Every row gives one point. To make a cloud, some directions were put in groups of two or more. Within a group, all points are equally far from the middle, so they leave a hole (a ring in 2 directions, a hollow ball in 3). The other directions are filled evenly. Then the cloud was stretched, turned, moved and blurred a little. How many holes are there, and how many directions does each take, smallest first?

Cloud (22 x 3)
[[  2  68  10]
 [-43 -14  13]
 [ 40  22 -40]
 [-14 -31 -29]
 [-22  30 -91]
 [ 39  21   0]
 [ 18  -3  31]
 [ 27  52   9]
 [ 12 -18   5]
 [-26 -16 -34]
 [-10  -1  63]
 [-44  27 -54]
 [ 28  52  17]
 [  1  32 -10]
 [-16  -2 -78]
 [-10  50 -58]
 [-43  27 -20]
 [-17  -1 -72]
 [-32  19 -39]
 [ 49 -10 -78]
 [ 49  30 -50]
 [ 38  61   1]]
Holes: 0

Cloud (50 x 6)
[[ 61  46 -36  38  16  70]
 [-10  -3  39   0 -23  59]
 [ 21  29  27  71   1  31]
 [ 34  12  -5 -65 -39 -39]
 [-10  21  -6  48  24  78]
 [-11  37 -50  -5  58  64]
 [ 69  11 -37 -16 -75 -32]
 [ 32   2 -15 -51 -65 -35]
 [-67  24 -21  -6  20 -16]
 [  7  53  43  40 -46   3]
 [ 19 -30   0  38 -24  34]
 [-59   7  -8 -25  54  -7]
 [ 27  71  50 -38 -27 -33]
 [ 60  42  60 -18 -16  23]
 [-10  61  18 -35  13  37]
 [ 15  31  18 -48  25  81]
 [-41 -22 -39 -12  32 -27]
 [ 54  13   5  19 -48  54]
 [ 27 -11  37  38 -25  14]
 [-32  -8 -43  57   6  34]
 [  1  25 -13  69 -64   1]
 [ 40   2 -37   1 -87   7]
 [ 75 -17 -22 -10 -15  -8]
 [-17  36  43 -42  16 -13]
 [ 84  37 -72  42   3  17]
 [-44 -50 -58  -1   5   4]
 [-31 -27  39  24  40  35]
 [-24  57 -15  37  -8 -11]
 [ 57  72 -27   7 -19  45]
 [ 43  23  51 -20 -35  28]
 [ -5  53 -70 -15  -9  38]
 [ 22  29 -26 -25   9 -66]
 [ 14  -6   4 -62 -45 -30]
 [ 47  13  11 -54 -24  40]
 [ 62  57  39 -36 -75  -1]
 [ 48  21  25 -43  42 -30]
 [  7 -26 -18 -33 -21 -34]
 [ -5 -39  46 -37  40  31]
 [ 20  78 -24  25   3  21]
 [-21 -55 -39   4   7   7]
 [  8   7 -88  25 -29   2]
 [-11  -1 -59  59   2  27]
 [ 28 -28  -9 -50 -18  18]
 [ -8 -34 -31 -18  -5 -31]
 [-60  49 -46  14 -17  17]
 [ 29  23  21 -35 -18  71]
 [-16  49   1  50  -3  12]
 [-21  30 -41 -46   9 -45]
 [ 17 -30 -60 -24 -21   8]
 [  2  53  16  53 -33  21]]
Holes: 1 (4)

Cloud (76 x 8)
[[ 32 -13 -26 -50  11 -11  11 -19]
 [-25   9  -3 -31  18  29 -10  34]
 [ 42 -36 -22  24 -10 -40  31  -2]
 [ 10  66  95  69  26  17  51 -17]
 [ 39 -17 -13  -8 -20 -16  48  13]
 [ -1  -5 -27 -19 -56   2 -26  -6]
 [ 17  15 -10  26 -22  58  -9 -14]
 [-51  36 -10  -6  17  28  18   3]
 [-23 -16 -43  19  24 -19  26 -11]
 [ 36   0  29  -5  24  20  61  -7]
 [ 36 -42 -41 -18  12 -35  53   8]
 [-12  30 -29  -8  10  13   6  -5]
 [ -7  -4  15  67  60  -2  69   6]
 [  3 -26 -15 -20 -73  -7   0 -20]
 [-25 -18 -10  38 -24 -12   2  23]
 [  4  18 -20 -29  27  18  62  33]
 [-51  -3 -55  -4  31  -3  29  20]
 [  9 -14 -28 -56 -17  37 -52  12]
 [  3 -13   7  -2  15  45  34 -51]
 [ 44  19  54  -7  16 -57  23  -6]
 [ 28 -21 -20 -18  21 -25   9   0]
 [  9  17   8   4 -16 -12  27 -37]
 [ 19  -3  35  18 -15  -3  12  17]
 [-47  19 -16  13  44  30  22   1]
 [-23 -18 -27  33  20  25  36  41]
 [-20  25  22 -32  10  43 -34  -1]
 [ 16 -50  27  19  30  -2  48  27]
 [-41  -5 -19  20  28  76 -24  36]
 [ 16 -23  27 -24  32  34  32  18]
 [ 34 -29 -33 -61  25 -30  34  -7]
 [ 34 -25  26  -4   7 -28  53 -10]
 [ -4   6  31   1  31  35  52   8]
 [ -1 -31 -38  -7 -62  -4 -10  -6]
 [ 46  30   9  66  40  -9  51  30]
 [ -1  -7 -24 -15  20 -48  20  -4]
 [ 41  50  10  59  39  -8  60   2]
 [ 31  22  25   1  -8 -72   3  20]
 [ -3 -37 -16 -47  25 -11  23   2]
 [ 46  44  -1  -5  38 -41  46  39]
 [-48 -32 -58  20  21  16  44  20]
 [-44 -45 -13  16 -36   0 -26  20]
 [ 42   2  16 -26  29  -2  12  26]
 [ 45  -3  91 -11 -17   2  -5  -4]
 [ 16  29  48  37   9   6  12   5]
 [  8  24 -34  -2  44 -11  53  32]
 [ 53 -24  34 -62 -23 -27 -10 -12]
 [-37   9   9  70  36  -6  20  -5]
 [-11 -31  -9 -49  -3  31  11 -35]
 [  8  24  24  26  65  49  73   2]
 [-10  46  34  19   5  12  43   9]
 [ 14 -14  27  -3  -6  53 -26  -9]
 [ 18   4  13  63  36 -13  45  25]
 [ 43 -40  15 -51   3  -1 -13  17]
 [ 65 -38 -28  -4 -19 -44 -17  -2]
 [-43  61 -35  20  44  50  22  -4]
 [ 22  19  -6  -1   7  43  22  23]
 [ -5  14 -46  19 -35  60  21 -21]
 [ -9   9  -5  -3  51  25   9  -5]
 [ -1  71  -9 -12  51 -12  23  11]
 [  7  74  39 -11  -4 -35   0   2]
 [ 11  -6  19  31  43  77  37  22]
 [ 48 -74   7 -34 -19 -24 -14  27]
 [-24  29 -26  25  -6  24  49   4]
 [ 53  -4 -20 -56  22 -38 -15 -22]
 [  9 -16  -3 -49  -7  43 -33  -8]
 [ 43 -84  10 -17 -43 -25 -14   5]
 [-31  38  69  33  -4  22  44   2]
 [ -5  30  14  56 -11  23  65 -27]
 [-24 -12  -6 -23  -2  43   5 -17]
 [-29  34 -46 -37  28 -21 -11  20]
 [ 42  43  -3  30  -5  -4  18   0]
 [-22  34  25  51  -9  54  11   7]
 [ -6  -7 -35  49   4 -16  32 -29]
 [ -4  36  12 -18 -30  11 -19 -37]
 [ 11  19  -3  30  46  20   9  12]
 [ 45   3  34 -50 -42 -30   8 -25]]
Holes: 0
